Rows are points. Two turns around zero, p and q, are shown by what they do to some points. Where does a point land after both, in the order given? Backwards means that the second turn is done in reverse. Each puzzle has new turns, and all numbers are rounded.
In the rows, 128 means zero.

Turn p:
[161 114] => [146  97]
[143 100] => [123  97]
[ 59 124] => [ 71 167]
[149 174] => [173 151]
Turn q:
[182 153] => [183 151]
[136  75] => [134  75]
[108 125] => [108 126]
[ 86 158] => [ 87 160]
Where do these land?
p, then q backwards: [141 170] => [163 155]
p, then q: [112 153] => [132 157]
q, then p: [131  62] => [88 76]

Turn p:
[143 118 123  92] => [134 127 106  94]
[108 165 128 142] => [106 157 142 148]
[119 164 136 112] => [103 158 135 116]
[121 147 102 133] => [128 153 115 145]
[107 122 136 137] => [112 115 132 142]
[156  31 134 141] => [179  41 115 123]
[142 149 136 140] => [135 145 150 128]
Turn q:
[150  94 128 128] => [149 138  97 139]
[105 141 138 107] => [134 104 151 119]
[145 145 136 121] => [134 142 147 138]
[151 114 173 157] => [125 129 115 186]
[ 89 146  66 126] => [ 99 127 131  58]
Where do these land?
q, then p: [139 157 141 114] => [121 123 162 118]
p, then q: [100  97 138 131] => [125 109  90 121]
p, then q: [121  78 138 194] => [119 132  63 180]
p, then q backwards: [120 147 102 115] => [151 117 113 147]
q, then p: [151 115 127 114] => [149 148 135 123]
p, then q: [137 175 122 100] => [124 127 181 110]

Turn p:
[156 194 140 133 143 113 116 131] => [164 160 146 102 158  89 131 142]
[ 97 126 104 142 156 132 116 158] => [102 127 115 147 148 125 102 163]
[130 126 128 127 126 158  92 123] => [136  97 136 110 126 128  99 133]
[102 127 139  86 172 120 116 123] => [ 99  95 118 112 159 113 159 147]
[135 100 118 107 135  99  73 142] => [105 102 109 113  94  83 121 149]
[103 141 130  95 105 104  93 133] => [ 88 124 136 100 127  91 120 110]
[170 123 164 145  45 126 196 168] => [153 176 194 186  78 139 146  73]
[151  37 114 199  66 108 206 105] => [151 165  80 203  44 196 134  70]
[102 145 162 139 139 125  92 125] => [132 105 121 126 164  93 110 113]
[157 138 145 144 167 156 128 124] => [176 111 133 132 148 133 133 155]
[104 153  62  89 156 167 181  75] => [102 148 121  74 164 219 154 154]
Turn q:
[133  96 132 119 106 146 129 165] => [111 112 119 152 117  93 124 155]
[116 163 131 179 187  75 170 106] => [149 117 156 112 195 178 174  86]
[145  95  85  91 106 162 106 118] => [116 140  66 134  96 114  93 138]
[166 152 117 121  83 145 112 161] => [146 172 122 149 110  99 131 172]
[143 124 145  93 128 109 118  96] => [113 145 125  82 118 114 121 110]
[ 84 172 104 225 104 113 114 120] => [187 145 178 190 168 170 100 105]
[164  86 144 122 131 137  99 139] => [113 115 113 104 138  98 100 166]
[108 114  98  93 101 119 104 173] => [ 76 154 119 171 110 116 116 142]
[ 90 147 179 151 155  98 186  72] => [153  88 176  93 141 143 164  53]
[148 132 149 144 173 132 202  95] => [165  82 114  90 149 134 185  99]
[110 128 125  71 133 174  68 164] => [ 80 136 122 132  64 148 100 182]
Where do these land?
p, then q: [141 140 145  89 127 151 107 151] => [ 98 105 155 110 129  95 133 129]
p, then q: [141 100 146  82 113 114 150 133] => [143 104 138 142 117  94 144  87]
p, then q: [140 119 157 149 152 168 134  87] => [142 105  74 103 140 115 122 155]
q, then p: [106  74 179 186 147 155 107 131] => [128  51 104 164  87  93 129 140]
q, then p backwards: [164 122 135 127 146 135 150 163] => [135 127 131 105 180 113 127 130]
q, then p: [133 200  91  98  91  41 126 129] => [161 185 146  89 226 132 142 105]
p, then q backwards: [149  65 130 157 137 168 100 118] => [102 107 121 148 136 206 129 116]
p, then q: [124 155 110 117  71 118 151 146] => [150 144 177 111  90 141 130 110]
p, then q backwards: [ 53 176  58 147 167 102 128  93] => [189  97  65 111 176  75  76 123]

Turn p:
[142  67 143 125 131 119 118 103 166 131 127] => [163 103 126 150 128 111 155 108 155 145 168]
[135 167 120 102 106 180 136 145  77 158 150] => [120 140 132  54 146 118 118 150  82 105 109]
[160 141 105 136 146 165 182 140 100 126 142] => [145 108 129 105 111 137  76 155  83 106 133]
[148 142 114 154 133 126 138 155 108 178 114] => [149 123 120 116 122 133 126 181 114 144  90]
[146 149 102 133 145 156 127  94 116 146 120] => [127  91 114  99 107 150 138 131 111 111 114]
[ 99  71  99 125 121  87 100 131 142 104  92] => [134 131 162 160 115 122 143 123 211 123 131]
[108  93 136 156 106  91 114 110 130 115 147] => [120 128  99 158 142  97 127 123 175 127 139]
[161 181 107 111 162 138 134 139  89 147 165] => [152 132 109  98 142 158 105 129  76  94  84]
[140 139 109 166 168 184 114 156 106 143 149] => [146 106 110  72 126 156  78 133 121 157 103]
[ 95  81 143 113 143  95 117 139 154 129 115] => [141 132 156 165 157 134 146 123 171 148 147]
[ 90 126 122 127 109 108 131 124 181 121 131] => [108 159 119 151 124 147 149 131 156 134 166]
[150 153 165 109  90 115 117 128 156  84 114] => [108 168 137 153  99  97 148  86 102 136 136]
[ 88 154 199 107 103 100 134 101 139  82  97] => [ 52 144 153 182 143 104 155  92 109 136 142]
Turn q:
[133 161 131 144  86 154 171 121 136 150  84] => [156 155 140 134  96 141 101  95 157 179 134]
[124 144 115 142  93 129 148  86 126 182 127] => [127 139 108 127  99 163  88 123 177 136 145]
[118  98 123 160 125 156 120 143 125 175 124] => [132 135 149 169 123 173 128 154 148 124 119]
[131 140 124 145 104 139 168 154 153 142 145] => [120 129 149 134  88 142 138 130 129 163 158]
[145 138 117 109 167  91 131 132  89  81 154] => [130 108 109  92 156  77 123 162  91 120 140]
[149 148 151  95 125 117 120 136  98  98 126] => [126 117 138  83 151  99 119 121 114 140 107]
[126 132 130 145  40 134 110 137 156 176 129] => [ 96 156 159 121  83 163 141 115 198 139 118]
[137 124 133  55 161 121 123 151 110 107 141] => [127  83 125  91 185 119 151 125 101 136 128]
[144 144 103 106 150  86 129 155 110  98  93] => [142 148 112 110 175  79 146 139 121 154 136]
[168  97 118 103 144 124 128 124 112  76 130] => [142 100 152 118 164  77 127 126 116 103 144]
[131 150 145 159 121 152  99 122 128 148 140] => [122 157 143 119 105 161 112 133 120 111 108]
[103 106 109 119 205 137  80 103 159  90 152] => [138 119  92 144 153 130 164 122  70  48 133]
[107  90 161 159 193 103 125  96 166 128 126] => [ 94 128  91 200 138 124 115 116  84  93 126]
[ 77 118 132 152  78 146 140 131 124 141 123] => [139 119 126 149  75 143 139 131 166 143  96]
Where do these land?
p, then q: [111 115 150 112 115 135 120 112 153 124 152] => [121 110 100 120 115 138 117 136 111 116 157]
q, then p: [184 141 112  90 106 126 178 133 140 132 107] => [161 121  81 130 181 141 166 110 112 126 144]
q, then p backwards: [138 142 146 161 119 114  95 106 140  95 109] => [146 151 125 114  90 110 114 144 105  92 137]
p, then q backwards: [135 183 102 112 100 143 170  85  98 147 199] => [122 154 112 123 197  99  76  80 128 112 183]
p, then q backwards: [124 160 118 119 106 103  31 143 120 136 103] => [ 89 152 149 118  69 118  68 154 140 120  83]
p, then q: [123  96  97 131 120 164 145 100 155 143 148] => [114  84 152 108 121 133 158 133 128 109 164]
p, then q backwards: [136  97 130 140 125 101 176 133 132 143 121] => [129  93 101 159 149 127 154 137 108 126 131]
q, then p backwards: [123  97 130  84 205 124  85 153  43 136 116] => [110 130 150 121 171 105 149 136  53 218 164]
q, then p: [106  95 139 159 120 152 154 160 120 109 134] => [132 126 125 144 122  77 119 163 129 163 125]
q, then p: [124 143 110 133 141 109 159 146 142 104 135] => [143 142 107 132 148 118 120 159 125 100 119]
p, then q: [ 99 149 145 131 130 136 123 104 139 133  99] => [140 101 110 156 107 149 129 131 133 144 117]
p, then q: [133 119 157 164 150 130 100 161 154 135 112] => [113 155 131 144 140 180 106 128 156 136 139]
